Rows are points. Each table stands for the endless flat space through its points: a line for two points, a plane for three, and so on. The two share one point or none. Which?
In the rows, zero is written as 128.

First, 2 rows:
[[ 90 137 129 144]
 [ 85 143 121 153]]
Second, 3 rows:
[[105 135 149 148]
 [ 75 139 151 106]
 [107 123 121 153]]
They share: [ 95 131 137 135]

First (4 x 6):
[[ 80 196 100 108 128 105]
 [105 198  92 125 116 120]
 [100 131 111 112  92  84]
 [ 95 208  84 133 119 118]]
Second (3 x 6):
[[146 144 129 105 136 128]
 [134 144 135 129 139 152]
 [ 90 169  97 117  90 115]]
They share: no point

First, 4 rows:
[[ 95  96 177 187  67 152 120 213]
 [112 110 187 146 128 105 133 203]
 [112 104 197 150 119 106 134 211]
 [ 99  75 167 186  42 174  94 182]]
Second:
[[ 96  92 162 147  74 135 101 169]
 [100 120 154 171 102 147 113 157]]
They share: no point

First, 3 rows:
[[101 139 151 149  95  96 186  75 164]
 [ 54 113 135 137  85 130 181  81 143]
 [ 99 167 158 178  97  93 149 127 134]]
Second, 4 rows:
[[130 183 108 170  62  92 208 127 188]
 [100 149 161 158 104  70 162  88 153]
 [ 99 165 129 151  93  66 195 115 172]
 [125 174 126 183  79 115 182 118 168]]
They share: no point

First:
[[ 87 172 125 106 116 152 130  92 116 118 148]
 [114 139  82 148 116 158 170 123  63 125 182]
 [101 194  95 126 132 132 178 114  66 156 152]]
Second:
[[101 192  88 121 147 118 175  78  76 114 202]
 [141 167 143 121 112 148 180 108  56 129 127]
 [ 87 110  78  91 139 180 135 118  94 164 144]
 [134 196 138 162  94 130 181 100  65  84 175]]
They share: [103 150 100 131 115 157 152 110  86 120 169]

First, 2 rows:
[[118 132 107  93 159  97 136 145 138 165 116 126]
 [ 94 164 107 121 179 105 144 129 102 153 128 130]]
Second, 3 rows:
[[102 143 108  99 163  89 132 147 130 159 133 133]
 [109 133 108 100 162  88 136 137 139 164 131 131]
 [135 111 120 104 156  70 132 121 177 176 147 143]]
They share: no point

First, 2 rows:
[[135 120 115 124 161 160 119 146 107 150 173 104 161 136]
 [139 110 109 123 160 163 126 148 118 156 180 107 159 138]]
Second:
[[130 134 104 131 165 169 109 137  98 149 175 126 156 118]
 [110 123 153  86 169 122 123 161 109 156 154  51 157 144]
 [161 121 136 155 150 160 100 153  84 123 157  86 184 164]
 [107 121 114  99 192 144  98 163 140 193 187 116 118  84]]
They share: [131 130 121 125 162 157 112 144  96 144 166 101 163 134]

First (4 x 18):
[[ 96  94  92  75  81 124 120 145 141  65 106  43 129 110 176 170  84 153]
 [118 109  91  49  70  97 133 136 164  96  97  90 126 103 158 159 112 170]
 [102  98  81 107  96 128 130 160  97  60 150  37  98  96 168 184  74 153]
 [136 123 118 117 119 147 149 133 114  73 167  70 105 103 170 147  54 144]]
Second, 4 rows:
[[148  93  80 101 131  84 160 130  90  74 156  95  61  62 126 149 119 166]
 [135 105  96  92 113  99 146 139 108  81 147  82  90  79 136 164 105 161]
 [103  95  96 106 141  63 158 107  84  87 119  84  92  77 112 194 121 135]
 [162 123  78  83  83 120 152 160 126  90 174 103  75  82 160 137  93 188]]
They share: [135 121  89  87  93 106 150 145 120  95 151  94  93  89 149 164  96 168]

First, 2 rows:
[[173 175 175  65 101 110 149  72 148 181 130 103 114 164 190 135 129 142
   74  62]
 [131 127 151 119 107  74 155 120  88 157 154 145  90 152 136 105 129 148
  110 122]]
Second (4 x 20):
[[120 148 154  71 104  67 129 113 138 199 148 158  85 150 125 121 141 116
   55 106]
 [150 174 133 128 114  95 144 103 100 175 148 137 111 147 188 120 134 170
   93  90]
 [170 168 175 110  88 109 154  73 126 159 148 123 133 159 160 124 148 136
   81  70]
 [155 170 169 105  94  96 143  88 127 173 153 137 120 151 152 125 155 128
   68  77]]
They share: no point

First (2 x 24):
[[110 162 123 154  89 194 113 164 142 122  94 116 120 133  65 122 113  86
   73 188 138 106  84 125]
 [110 168 183 112  95 134 125 116 172 146 100  62 120 169 119 104 113  98
  121 122 198 142 108 113]]
Second, 4 rows:
[[146 129 147  97  71 164  74 179 154 203  40 110 132 160  29 101  98  20
  100 104 180 115  87  86]
 [102 171 133 133 112 129 126 131 138 111 123 100  96 154  91 124 112 108
   94 136 207 151 115 112]
 [105 144 139 106  79 159 111 134 150 138  90 109 108 145  79 109 121  75
   79 145 183 142 118 121]
 [ 89 126 129  82  62 164 113 116 148 128  91 125  96 133  83 104 137  71
   55 155 186 160 144 137]]
They share: [110 165 153 133  92 164 119 140 157 134  97  89 120 151  92 113 113  92
  97 155 168 124  96 119]

First (4 x 24):
[[172 107 152 156 119 114 120 162 147 111 134 121 150 107 159 122 146 138
  119 115 165  83 158 114]
 [176  77 133 133 129 151 122 145 171 139 149 144 143  95 157  99 146 153
  103 101 129  88 114 130]
 [192  83 124 144 147 130 104 165 165 133 147 142 129 102 170 104 147 152
  107 108 149  66 147 118]
 [192  78 120 172 139 117 117 184 174 122 154 135 140  96 193 105 119 170
  127  86 159  72 158 101]]
Second, 5 rows:
[[185  84  96 152 106 153 135 144 170 101 113 172 174  74 227 135 133 143
  130 106 132 129 184 158]
 [168  95 124 149 109 148 155 133 178 131 146 142 176  86 221 104 112 151
  147  87 128 112 174 120]
 [169  94 166 175  78 106 125 173 171 119 156  88 159 108 111  94 160 156
  105  79 162  95  85 112]
 [192  79 126 151  92 127  95 176 163  70 107 145 164  76 124 142 174 167
  105 110 162 117  97 175]
 [179  90 130 138  83 168 125 123 185 116 140 153 176  68 186  99 119 173
  156  67 130 134 145 139]]
They share: no point

First:
[[117 139 145 126 165  91 147 114 106 100 137  83 145  88  95 142 142 168
  169 159 145  98 166 167]
 [123 139 130 135 165  91 168  81 106  91 131 113 148 112 113 127 139 138
  169 162 148  83 151 134]]
Second, 3 rows:
[[129 172  88 173 192  55 152 109 102 133 169  94 159  89  64 114 125 206
  147 154 131  96 175 190]
 [113 125 163  99 159 111 154  86 115  69 119  97 124 113 130 141 160 128
  194 179 166  98 154 133]
 [ 88 150 124 133 177 104 186  96 134  74 159 124 110  98  94 132 132 161
  148 180 180 109 133 145]]
They share: no point

First (2 x 24):
[[ 82 159 146 151  87 150 101 145 146 166 129 105 152  87 173  93 102 157
  122 102 121  94 139  80]
 [ 73 168 156 142  84 155 100 135 148 163 135  96 156  88 178  96 100 164
  113 103 125 100 138  74]]
Second (2 x 24):
[[ 83 156 134 153  88 146  92 157 144 173 117 120 147  88 174  98 102 159
  138  91 111  94 136  79]
 [ 99 144 138 167  92 144 112 153 144 165 129 108 149  84 162  82 106 141
  124 111 123  82 144  93]]
They share: [ 91 150 136 160  90 145 102 155 144 169 123 114 148  86 168  90 104 150
 131 101 117  88 140  86]

First:
[[148 141  96 147 111 170 110 123 122  74 149  84 168 117 146 151 141 156
  160 157 143 169 102 156]
 [154 143  93 148 110 161 120 131 123  80 146  86 157 117 151 148 144 156
  152 149 146 167 109 150]]
Second:
[[156 144  81 151 127 148 158 150 126  74 157  77 125 114 166 161 178 171
  129 143 149 148 109 145]
 [153 142  84 148 132 154 155 156 141  81 157  65 124 105 174 165 180 170
  125 155 149 153 101 161]
 [158 176 103 126 126 128 153 168 123  66 163 104 145 125 129 165 168 164
  149 131 129 142 107 121]
 [177 154 100 143  87 138 114 150 134 119 119 102 150 116 155 121 114 135
  145 127 153 185 135 137]]
They share: [166 147  87 150 108 143 140 147 125  92 140  90 135 117 161 142 150 156
 136 133 152 163 123 138]

First (5 x 24):
[[ 67 102  98  66 105 129 169 169  92 158 114 165 128 145 147 151 121  83
  112 149 178 133  90 183]
 [ 95 156 143 118 105  85 231 147 125 134 189 217 202 122 164 126 101 155
  162 132 172  86 176 175]
 [127 166 101 134  89  79 165 123 105  94 121 163 134 134 182  98 109 109
  118 136 164 112 120 115]
 [132 168 110 143  86  79 168 130 114 102 127 172 137 131 182 109 108 117
  126 127 162 109 130 121]
 [111 114  45  78  97 123 129 179  61 142  69 119  86 138 150 158 133  41
   78 164 172 152  56 123]]
Second:
[[114 212  94 140 111  89 179 173  63 116  95 132 107 151 117 129 172 122
  123 119 146 136 103 129]
 [169 158  84 119 121 124 135 182 111 157 108 178 106 100 122 178 117  74
   74 154 196 163  56 101]
 [ 78 146  91 112 103  97 177 135  55 115 112 143 124 154 189 113 135 123
  133 125 154 101 124 160]
 [108 140 118 120  65 123 205 115  83 102 147 130 153 139 213 139 122 142
  149  89 150  78 151 137]
 [145  82  84  91 101 132 139 146 119 149 128 198 134 108 194 166  81  70
   94 162 204 123  84 125]]
They share: no point

First:
[[207 100 126  94 151 155 150 139 134 111 150 155  95 130 119 156  98 121
  112 145 145  84  85 112]
 [212 126 149  55 142 152 165 130 172  75 133 143 107 110 163 160  76 136
  127 125 186  82  57  80]
 [168 118 129  91 118 152 165 142 140  99 153 131  71 142 119 180  68 148
  103  97 142 102  61  88]
 [208  80 119 115 142 152 138 141 112 133 155 165  75 143  99 167  98 124
  105 141 134  83  95 116]]
Second, 3 rows:
[[178  96  87 111 149 185 132 170 152 108 139  98  99 149 128 160  80 110
  109 155 132 112  47 102]
 [147 128 119  89 147 152 160 155 124 105 177 134 115 155  86 151 116 101
   74 140  96  94  83 148]
 [162 110 114 116 140 121 180 122 104 127 206 143  93 137  82 139 125 115
   88 120  87  83 118 140]]
They share: no point

First, 4 rows:
[[158 117  79 130 174 167 122  67 155 141  49 114 113 144  94 184 145 109
  184  66 120 150 202 161]
 [122 137  78 131 152 156 113  84 124 109  65  94 132 147 105 149 144 130
  178  86  91 160 167 134]
 [ 95 161  75 125 122 141  95  81 121  85  86 115 108 147  93 125 123 121
  169 110 103 136 143 116]
 [ 93 137  93 121 148 135 125  93 123 113  90 115 134 167 103 149 133 137
  167  92 117 146 143 150]]
Second:
[[ 66  91 100 139 184 132 132  64  86 107  75 151 167 138  89 107 136 117
  183 108 111  80 174 193]
 [ 86 156 110  84 126 137 133 105 145 108 105 120  80 183  95 169 137 132
  158  86 134 157 118 148]
 [ 76 129 108 105 149 135 134  88 120 107  93 133 115 167  94 143 138 126
  169  93 124 125 141 168]
 [ 58 150  60 126 167 174 173 109 117 140 123 154 124 158  76 161 189 147
  220  93  67 116 147 177]]
They share: no point

First (4 x 24):
[[109 118 187 116 112 124 126 159 149  81 127 200 183 104  78 202 147 105
   80 102 182 148  85 110]
 [104 120 202 104 107 114 132 158 155  71 129 203 178  96  67 216 146  95
   82  91 196 137  91 100]
 [ 98  90 144 148 139 151 119 170 127 130 148 180 189 105 114 158 146 152
   88 152 151 171  96 157]
 [129 112 152 140 116 164  94 164 127 104 107 160 166 125 122 159 132 120
   78 139 142 175  55 146]]
Second:
[[118 115 131 155 119 182  95 145 128  96 108 164 150 143  90 131 114 106
  120 155 146 187 114 132]
 [103  94 140 148  87 178  69 143 106 119 113 203 134 126 100 150 150 147
  107 174 169 161  82 154]
 [ 78  66 178 103 110 102 106 174 125 130 160 172 189  65 135 193 164 156
   62 114 174 151  60 154]
 [128 114 182 134 140 182 141 192 138 118 141 183 154 109 105 198 138 154
   85 174 169 121  80 169]
 [100  96 132 157  82 182  58 134 101 116 102 206 129 131  95 139 148 138
  112 176 168 171  84 150]]
They share: [104  98 162 132 125 149 113 168 131 112 134 168 169 103 110 170 136 130
  88 140 161 161  86 147]

First:
[[ 97 127 126 148 188  82 150 140  73 135 110 119 106  68  98 150  88 145
   69 165 116 138  81 112]
 [ 78 154 107 160 196  71 145 145 113  90 101 169  79  71 130 136  86 128
  106 156 131 155  96 103]
 [123 129 122 120 156 126 140 150  83 135 146 119 114  86  90 126 116 153
   81 141 136 110  91 118]]
Second, 2 rows:
[[109 153 123 142 186 115 154 158  98 124 131 145 101  84 110 112 104 140
  122 138 129 145 101 132]
 [109 141 105 124 153 115 130 149 110 100 140 151  95  87 110 124 116 143
   92 138 150 112  98 102]]
They share: [109 145 111 130 164 115 138 152 106 108 137 149  97  86 110 120 112 142
 102 138 143 123  99 112]

First:
[[107  93 118 111 108 141 110  58 111 115  96 123 143 150 124 122 172 116
  118 170 116 150 146 110]
 [118  97  83 102 110 118 102  88 126 148 105 145 146 134 133 109 136 112
  132 146 111 174 169 110]
 [151 102  53 132  96 103 136 120  98 170 119 167 180 136 125  90  91  96
  155 171  91 171 184 143]]
Second:
[[124 118 123 108 113 169 113 100  73 121 131 157 170 140 128  87 131  83
  144 165 109 188 175 102]
 [120  66  65 126  85  81 110  69 139 134  90 126 133 139 104 119 140 128
  114 183  99 125 174 134]
 [107  67 124 117  74 135  79  77  91  60 133 134 124 127  66  78 133  93
  104 214  94 129 227  98]
 [ 77 101  96 127 158 125  97  41 117 150 125  98 134 197 154 122 113 147
  116 118 118 127 155 126]]
They share: [125  97  88 117 104 123 118  86 109 141 106 143 157 142 126 108 136 108
 134 166 106 162 164 122]

First, 5 rows:
[[137  75 138 105 145 127 145 104 108 138 147 117 146  98 110 124 134 123
  105 106 152  90 153 105]
 [130 100 188 140 168 107 206 126 119 132 107 119 177  95 139 127 123 101
   73 139 164  94 159  74]
 [152  62 117 106 147 189  74  61  99 155 197 126 151 106  86 148 134 138
  157  87 140 101 152 133]
 [159  61 131 118 157 178  99  67 103 147 180 131 158 114  96 147 123 139
  144 108 146  99 157 119]
 [140 102 168 126 154 154 163  92 108 141 120 102 170  92 137 130 131 105
  111 112 164 120 171  81]]
Second (3 x 24):
[[165 121 146 133 157 159 185  94 148 144 125 117 170  76 118 108 120 105
   93 124 144 112 205  95]
 [130  93 188 128 184 172 151 129 102 128 105  56 204 121 161 134 138 132
  145 149 196 143 159  92]
 [155 107 142 123 143 143 173  84 130 146 135 129 152  76 112 116 124 101
   89 104 140 100 187  91]]
They share: [139  93 158 119 151 145 157  96 108 140 129 107 162  94 128 128 132 111
 109 110 160 110 165  89]

First (5 x 24):
[[223 112  84 166  84  92 168 110 120  64 149 106  90 180  90  62 181 111
  134 165 126  90 150 118]
 [158 124  53 178 132 112 128 128 106  85 121  82  99 158  88 113 157 145
  102 184 156  71 115 151]
 [141 150  78 162 135 130 126 114  77  90 113  97  61 163  51 127 146 166
   95 157 167  96 106 114]
 [190 118 142 108 122  88 137 112  83  99 125 104  76 170  95  88 163 157
   86 153  95 108 107  81]
 [172 130 128 128 106 108 133 108  79 113 137 120  74 154  91 102 175 161
   74 135 115 126 121  95]]
Second:
[[177 120  88 138 121 114 126 134  93  94 145 114  88 141 100 103 152 161
   69 152 136  91 118 123]
 [171 138 110 152 115 106 138 120 113  94 131  98 106 151 108 121 174 149
   89 154 128  85 132 131]]
They share: no point

First (2 x 24):
[[ 95 148 117 117 179 138 157 135 167 104 162  87 107 142 169 124 148 101
  143 135 110 168 110 110]
 [116 130 105  96 155 156 175 129 146 128 156  90  80 151 160 139 124  86
  146 147 104 162 131  98]]
Second (5 x 24):
[[103 110 116  98 164 133 183 131 166  74 171  83 118 128 191 160 133  89
  163 132 108 138 151 127]
 [ 96 119  91 135 152 169 181 114 171 121 182  65  80 151 178 129 159 124
  136 181  95 170 143 121]
 [ 71 124 107 120 181 172 198 138 161 127 150 110  81 142 194 129 125 124
  132 169 107 171 135  99]
 [ 90 151 113  92 179 172 191 152 131 141 134 108  59 150 171 120 115 110
  130 155 103 184 112  88]
 [ 81 112 116 107 167 138 207 133 160  56 163  98 119 105 208 165 129 107
  165 146 122 154 154 126]]
They share: no point

First:
[[ 92 130 159 130 157 158 135 156 118 124 140 161 118 119  80 155 132 107
   84 103 111 147 145 107]
 [102 108 141 128 163 176 145 174 126 140 118 153 120 139  66 137 122 103
   78  91  93 149 125  91]]
Second (2 x 24):
[[105 108 192 122 142 161 133 141  81  86 118 186 117 100  66 176 116 130
  114 118 105 164 167 112]
 [ 75 163 152 137 162 141 128 151 136 136 173 151 117 115 101 156 151  95
   69 103 130 134 147 117]]
They share: [ 87 141 168 131 154 149 130 147 114 116 151 165 117 109  87 164 137 109
  87 109 120 146 155 115]

First:
[[129 108 129 144 125 165 199 158 133 112 155 135 160 124 166  90  73 174
  141 104  76  78 122  53]
 [140 107 140 160 138 159 216 155 141 100 142 153 140 130 168 108  58 176
  132  86  80  57 113  29]
 [127 149 187 126 145 150 120 137 135 149 146  85 124  80 140 113  90 135
  190 104  92 136  88  91]
 [ 89 124 115  75 118 143 146 117 138 141 178  99 223 124 183  37 101 151
  131 159 119 161 101 142]
 [108 132 142 121 129 152 160 133 140 128 148 115 171 118 167  84  75 156
  139 129  99 116 104  84]]
Second (4 x 24):
[[124 142  99 117  94 210 116 135 167 161 156 135 149 114 159  72 126 168
  127  65  78  89 102  59]
 [ 64 112 111 124 142 198 120 155 177 118 177 122 192  56 173  53  85 173
  149  76  82 125  97  63]
 [142 130 132 130 118 168 147 128 141 151 159 113 144 122 158  83  91 161
  143  94  82 107 109  81]
 [170 118 139 162 128 152 156 111 125 160 169  90 130 134 155  81  49 169
  143 100  64 117 131  91]]
They share: [124 124 150 120 136 150 161 138 137 131 159 111 158 108 162  87  87 153
 157 110  96 119  99  89]

First:
[[167 113 116 106  76  98 113 107 148 140 103 130 162 144 128 175 108 192
  151  65 120 162 105 133]
 [131  63 134  62  74 132 111 129 114 138 125 162 132 156 114 179  80 174
  137  63 138 152 133 159]
 [158 141 161 131 116 111 144 153 162 171 140 111 159 156  93 131 101 156
  161 105 147 119 121 162]]
Second, 2 rows:
[[137  99 148  95 102 125 123 137 141 161 131 133 132 157  94 158  79 165
  144  90 137 140 136 173]
 [134 100 144  97 107 124 117 128 147 166 125 127 122 156  88 163  71 169
  140  94 128 148 141 181]]
They share: [140  98 152  93  97 126 129 146 135 156 137 139 142 158 100 153  87 161
 148  86 146 132 131 165]

First:
[[102 118 143 159 108 122 152 161 137 137 105 130 153 144 141 141 158 121
  161 112 164 120 146 163]
 [122 138 123 167 122 136 154 179 121 125 121 146 149 160 157 141 178 139
  159 118 174 124 166 155]]
Second, 4 rows:
[[112  89 147 117  88 113 176 145 151 169  87 144 153 137 151 129 172  95
  157  79 176 130 121 146]
 [ 79 121 157 176 118 111 142 153 141 139  95 128 165 149 132 150 139 120
  165 118 144 116 139 175]
 [111 112 141 156 124 118 138 166 150 153 126 138 165 159 120 152 154 106
  187 112 165 128 162 167]
 [ 26 138 183 211 114  98 148 132 126 119  44 118 169 139 153 149 115 143
  131 127 107  98 102 188]]
They share: [ 92 108 153 155 101 115 151 152 145 143  97 122 155 136 133 141 148 112
 162 109 159 118 136 167]
